Rows are points. To make a cloud, some directions were put in groups of two or more. Within a group, all points are equally far from the middle, so they leave a hole (a ring in 2 directions, a hollow ball in 3). The other directions are filled evenly. Then the cloud was stretched, turned, moved and blurred a little. How many holes are there, and how many directions does each take, smallest first?
In the rows, 128 means zero.

Cloud (14 x 2):
[[123  93]
 [ 53 114]
 [182 106]
 [131 181]
 [168  73]
 [ 53 161]
 [ 85 123]
 [125 125]
 [187 100]
 [110 132]
 [177 200]
 [192  58]
 [ 96 125]
 [114 148]]
Holes: 0

Cloud (20 x 3):
[[173  76 201]
 [191 181 116]
 [110  83 205]
 [146 108  87]
 [150 159 160]
 [120 155 205]
 [146 169 219]
 [153  93 201]
 [175 164  76]
 [151 194 137]
 [107  76 180]
 [146 199 112]
 [ 76  85 147]
 [104 167 138]
 [156 134 184]
 [121 158 121]
 [158 171  78]
 [ 86 115 176]
 [ 86 141 138]
 [153 194 126]]
Holes: 0

Cloud (29 x 4):
[[152 150  81 183]
 [ 75 213 113 141]
 [ 66 131  79 103]
 [143 107  94 139]
 [134 192 107  93]
 [ 78 153 191  80]
 [ 97 164  85 194]
 [ 46 169 104  90]
 [132 182 192 158]
 [ 49 138 160  87]
 [ 63 105 141 146]
 [109 145  94  82]
 [119  90 183 107]
 [112 146  70 185]
 [ 93 183 102 190]
 [ 63 137  81  99]
 [100 128 159 182]
 [ 60 124  82 115]
 [ 92 157 140 190]
 [150 177 184  92]
 [ 89 181 113 191]
 [ 85 149  95 191]
 [133 211  93 128]
 [114 214  85 155]
 [128 107 179 166]
 [161 182 171  97]
 [134 161 184 178]
 [188 140 143 175]
 [165 149  89 181]]
Holes: 2 (2, 2)

Cloud (51 x 6):
[[ 82  76 153 150  15 155]
 [159 126 156 146 107 175]
 [152 172  86  89 116  34]
 [127 121 162 107 121  40]
 [116  80 161  72  53 220]
 [144  79 118 166  87  95]
 [ 50 131 148 202  84 135]
 [ 92 108 166  88 136 156]
 [107 100  99 162 175 128]
 [138 129 115  79 102 190]
 [151 136 146  90   7 131]
 [105 126  47 140 119 124]
 [208 106 116  88 103 161]
 [129 131 112  90  69 165]
 [204 162 141  71  39 122]
 [148  39 179  39 128 119]
 [185 115 150  70 153 117]
 [115 178  92  91 111 156]
 [123 138 167  71 175 108]
 [197 130 111  51  87 130]
 [ 74  70 166 149  79 137]
 [165  75 134 142  58  85]
 [124  73 111 146 146  78]
 [117 134 167  91 154 123]
 [161 106 111  71 101  49]
 [ 73 173 129 165 139 158]
 [163 106 107 117 132 145]
 [162 146 139 130  95 135]
 [ 71 152 132  86 123 174]
 [ 72 169 153 105 163  84]
 [ 85 122 137 176  82 111]
 [168 152 133 189  60  79]
 [ 86 169 129 139  95 102]
 [115  39 169  90 168  95]
 [170  56  88 142  82  87]
 [107  74 176  47 194 116]
 [ 98 180 117 218  85  93]
 [135  52 151 123  55  38]
 [ 71 118 171 167 117 130]
 [ 85  81  99 109 172  89]
 [136  77 140 154  78 154]
 [ 88 163 133  76  77 176]
 [107  63  99 137  52 134]
 [ 78 183 132 146 117 130]
 [ 71 163 177 113 138 147]
 [ 94 146 197  93 130 145]
 [ 91 149 138  62 182 123]
 [ 73 124 129  99  84  78]
 [108  65 199  97 132 136]
 [116 195 108  43  83 119]
 [138 104 174 119  85  64]]
Holes: 0

Cloud (72 x 8):
[[136 120 118  72  34 121 130 102]
 [134 115 123  88 129  47  75  95]
 [183  91 153  62 119 102 126  92]
 [ 93 130 209 117 190 106 182 184]
 [ 54 133  87 123 120 120 180 121]
 [154 166 167  85 142 107  48 150]
 [ 87 106  72 129 157 131 145 132]
 [121 164 132 209  72 111 127  62]
 [156  70 205  66 106 149 118 130]
 [169  61 182  91 100 139 161 123]
 [171 104  91 105 150  81 140 102]
 [128  60 140  91 116 180 112  98]
 [136  67 151  77 126  41  94 104]
 [ 92  66 183  40 106 163  79 134]
 [175 179  87 156  99 141  96  78]
 [146  90 118 105 132 145  96  58]
 [184 163 124  84 159 123  98  83]
 [161 130  48 158  66 164  88 142]
 [116 149  96  53 186  68 176 108]
 [210 148 176  89  95 132  73 112]
 [135  95 118  86 154 127  38 120]
 [147  93  21  87 115 121  87 120]
 [104 168 141 129 137  50 117 172]
 [114  89  14  91 130  56 109 127]
 [151 171 176 126 113 156 162 164]
 [130 108 149 127 130 217  90 179]
 [185 151 137 139 117 187  64  92]
 [138 181 173  44 126 157  84 161]
 [114 164 127 140 197 107  99 148]
 [160 101  82  75 198 113 146 100]
 [174 104 159 105 165 101 120 134]
 [121 155  62 147  57 149 103 116]
 [109 133  63  85 167 128 116  93]
 [ 63 165 144 177 139 146 142 162]
 [162  86 115 113  24 172 128 129]
 [104 184  75 131  69 180 108 153]
 [ 84 176 129 114 107  90 161 171]
 [141 172  79  78 177 145  77 127]
 [128  86 165 139 141 172  88 125]
 [172  68  80 121  72 160  88  86]
 [169 113 106  92 171  97 169 138]
 [149 131 128  90  63 193 136  84]
 [146 128 172 120 115  90 189 106]
 [ 89  98 154 109 101 147 109 102]
 [177 136 162 101 155 111  81 130]
 [126 127  88  77 146 113  75  74]
 [108 180  66 109  69 191  77 164]
 [148 134 192 121  92  91 122 127]
 [167 167 173 138 124 249 135 123]
 [ 42 146 107 126 152 107 140 105]
 [114  93  89 122  81 184 129 207]
 [119 148 187  97 177  94 134 162]
 [ 95 140 144  53  99 152 126 123]
 [ 93 119  76 110 182  93 134 102]
 [ 94 130 137 167 117 151 169 130]
 [151 133 147 126  98 164 182 173]
 [198 171  74  89 126 142  80 147]
 [125 180  18  99 135  78 119 121]
 [143 122 165 105  58  75 137  90]
 [122 153 139  43 199 109 182 130]
 [ 95  96 223 101 137 112 137 155]
 [113 163 154 139  88 167 144 181]
 [ 64 122 112 114 178  96 120  90]
 [116  80 125  92  66 119 167 116]
 [ 67  78 163 180 157 127 146 164]
 [ 77  78 169  45 119  91 135 119]
 [ 68 131  99  76 134 163 148 133]
 [121 139 126 107  98 178 167  98]
 [ 62 106 193 140 160 142 180 174]
 [ 95 146 163 133 160 197 131 157]
 [128 152  17 147  71 122 116 113]
 [108  53 154  40 149 145 153 171]]
Holes: 1 (2)

Cloud (90 x 9):
[[ 28  92 137 122 161 157 119 158 117]
 [162 106 145  82 136 143 125 127  89]
 [ 46 121 140 157 179 157  63 173 205]
 [ 71 116 103 118 177  91 186 125 150]
 [178 126 143 125 158 137 156 201 130]
 [ 61 132 130 128  45 103 116  81 127]
 [ 38 161 137 108  99 110 114 160 189]
 [134 150  84 176  86 108 143  78 105]
 [ 96 137 116 161  80  80 133  70  69]
 [249 135 139 139 170  73 160 117  59]
 [ 28 116 141 157 152  94 147 127 210]
 [218 181 139 160 122  39 130 123 130]
 [177  95 165  92  71  89  88 139  83]
 [104  96 147  80 149 144 174 142 161]
 [ 50 109 132 113 124 140 191 193 149]
 [201 103 169 133 117  49 181 169 153]
 [ 84 148 191 107  90 114 155 160  58]
 [161  73 208 158 145  92  87 128 161]
 [139 161 140 205 141 126 169 137 104]
 [124 158 117 211 155  72 113 105 174]
 [165 193 175  99 111  82 117 106 110]
 [144 119 203  85 115 117 134 163  66]
 [122  80  91 154 130 149  83 117 143]
 [197  85 169 139 119  87  52 135 102]
 [112 112 125 180 164  58 157 142 191]
 [209 158 136 193  99  92 134 101  53]
 [124  96 129 160 148 158 187 131 140]
 [107 111 119 104  56 140 113 100 124]
 [181 167 179 168 129 107 114 177 128]
 [ 61 160 137  97 160  94  84 156 156]
 [181 127 122 126  76  45  83 145 108]
 [154 140  74 138 149  64  90  87 105]
 [117 145 167 222 144 137  80 117 159]
 [150 188 120 123 167  92  64 116 153]
 [ 56 144  98 151 153 112 158 152 227]
 [189 171 162 109 108 100 181 129  26]
 [184 101 210 142  78  98  94 126 136]
 [130 171 213 147 120  96 133 131  99]
 [136  89  92 165 168  92  87 148 214]
 [ 53 174 134 104 116 106 195 155 153]
 [191 176 142  98 108 100  92  96 151]
 [ 77 130  84 159 161 102  45 136 118]
 [160 160 142 159 215  86  88 117 176]
 [170 126  94 173 139  40  94 109 149]
 [ 97 131 159 126 209 135 125 204 178]
 [ 93 119 135 123 140 140 119 134 232]
 [197 112 120 123 152  68 101 154 201]
 [ 89  92 144 147 164 143 185 141 204]
 [120  70 174 159 186 139 166 126 115]
 [ 38 147 103 120 120 120 150  86 112]
 [ 94 163  89 146 180 109 143 136 221]
 [ 91  96 170 120 208 123 129 162 106]
 [ 33  95 130 159 181 106 157 173 216]
 [204  80 155 191 101  84 113 140 126]
 [156  93 109 180  87 100 108  71 122]
 [142  86 128 153 185 142 137 115  96]
 [152 113 185  68  70 114 137 127 122]
 [138 123 135 170 127 157 146 181 169]
 [134  93 125 117 155 132 114  80 117]
 [205 123 158  98 148 129 189 171 112]
 [237 100 158 100  94  56 178  98  56]
 [131  76 133  84 135 122 107 120 124]
 [203 112 122 117  70 121 123 148  95]
 [222 140 182 143 209  84 158 145 129]
 [192 171  87 130 186  83 139 138 174]
 [113 128 183  81 139  58 157 180 134]
 [107 137 157 152 106  59  91  91  60]
 [ 94 171 106 107 136 117 165 178  79]
 [ 70 122 167 214 155 148 105 166 187]
 [ 89  97 134 206 178 122  39 151 178]
 [ 46 134  86 177 121 101 102 104  91]
 [ 97 105 153 134  98 121 177  71 111]
 [ 35 162 109 157 178 126  55 158 194]
 [ 30 106  97 156 100 147  72 144 123]
 [226 171 149 151 156  56 169 144  80]
 [ 21 153 117 146 165 127  86 180 214]
 [113 130 138 194  80  73  92 149 136]
 [177 124 127 147 104  31  82 133 141]
 [176 170  73 145 160 110  85 109 178]
 [119 148 213 109 111 117 122 164  96]
 [124 155 103 160 208  82  93 187 168]
 [ 47 147 157 114 177 144 140 197 160]
 [103 115 186 184 112 157  93 125 175]
 [161 125 138 129  95  96 161 204 120]
 [ 44 108 122 116 165 121 174 162 216]
 [122 124 149 164 231 145 103 166 199]
 [188  90  99 154 176 128  91 147 139]
 [111  65 175 152 144 117  94  91 167]
 [ 88 166 139 104  77 112 189  93  86]
 [161 151 152 173 197  58 167 137 123]]
Holes: 3 (3, 3, 3)
